Each row of a before or after table is a point. The points were changed in one or more steps. Then noise was added and the rows were shuffled. The steps act on columns, c1 being the first. Name the steps. A step turns or swaps two columns, mirrors them in a line or flattens them onto one, adds a multiple of one to another, or multiplies or shifts one. Angles are multiples of 10 degrees, from the lower column toward the higher: turns from -170 to 170, lines from 10 to 170 but not 90. Use the fewest steps. Two steps may share a column if one is a turn and the other turns, adds or multiplies; they go together, in the order done. Otherwise the lowest column goes first.
In the rows, zero is written as 128.

Before, 12 rows:
[[149 193]
 [154 108]
 [108 107]
 [125 146]
 [138  90]
 [141 112]
 [116  60]
 [122 209]
 [157 133]
 [112  45]
 [114 194]
 [136 205]]
After:
[[136 111]
 [ 88 194]
 [ 98 189]
 [118 147]
 [147  94]
 [161  68]
 [132 121]
 [127 122]
 [104 165]
 [154  82]
 [142 101]
 [ 97 185]]
Steps: flatten c1 and c2 onto the line at 120 degrees

Before, 9 rows:
[[ 95 128 111]
 [154  78  80]
 [135  50 107]
 [170 138 118]
 [202 100 192]
 [118 121 167]
 [142 112 195]
 [152  99 119]
 [128 175 139]]
After (9 x 3):
[[170 140 137]
 [134  49 148]
 [118 121  88]
 [153  78 175]
 [200  99  64]
 [128 175 116]
 [142 112  61]
 [ 96 126 146]
 [152  99 137]]
Steps: multiply c3 by -1

Before:
[[149  92  93 228 123  89]
 [155 147 105 106 113  94]
 [169 132 141 207  91 126]
 [106 160 129 106 127  68]
 [164  96 153 162 130  89]
 [157 167 148 178 133  81]
 [ 86 154 170  96 132 181]
 [112 180 152  76 178 191]
 [113 139 132 110 100  63]]
After (9 x 6):
[[114 148  95 130 155  95]
 [179 180 115 184 111 192]
 [128 159 115 146 105  68]
 [123  91 166  28 148  89]
 [131  97 169 119 164  87]
 [ 91 132 188  75 170 126]
 [132 166 176 103 158  80]
 [132 153 137 179  87 180]
 [101 138 120 145 111  64]]
Steps: swap c1 and c5; mirror c3 and c4 in the line at 20 degrees

Before:
[[156 129  62 110 110 146 129 138 116]
 [101 116 168 143  59 109 128 146 101]
 [156 171  98 109 159 161 152 148 128]
 [ 89 111 180 153  93 164 107 112  92]
 [ 95  85 162 159 122 110 102 103 118]
 [165 114 205  92  91 177 199  76 160]
 [172 184 110  70 128 143 111 115 135]
 [140 100 204 168  74 150 113 126 146]
 [ 95 117 163 173 100 105 130 127 120]
 [133 182  78 118 111 156 129 107 151]
 [175 162 100 148 105 128 148 110  87]]
After (11 x 9):
[[ 90 109  92 106 158 187 172 111  93]
 [ 94  84 111 113 129 122 168 103 118]
 [ 96 117  98 101 148 127 145 126 120]
 [100 115  94  98 189 133 148 145 101]
 [140 101  69  96 175 191 180 126 147]
 [177 161 142 112 146 116  98 109  87]
 [155 130 185 130 150 106  95 137 118]
 [132 180 170 126 144 123 104 108 151]
 [154 171 142 145 101 151  93 148 127]
 [171 184 151 150 136 125 133 115 136]
 [166 113  25 129 168 249 106  77 160]]
Steps: turn c3 and c7 by 150 degrees; add -0.7 times c3 to c6; multiply c4 by 0.4; turn c4 and c5 by -160 degrees
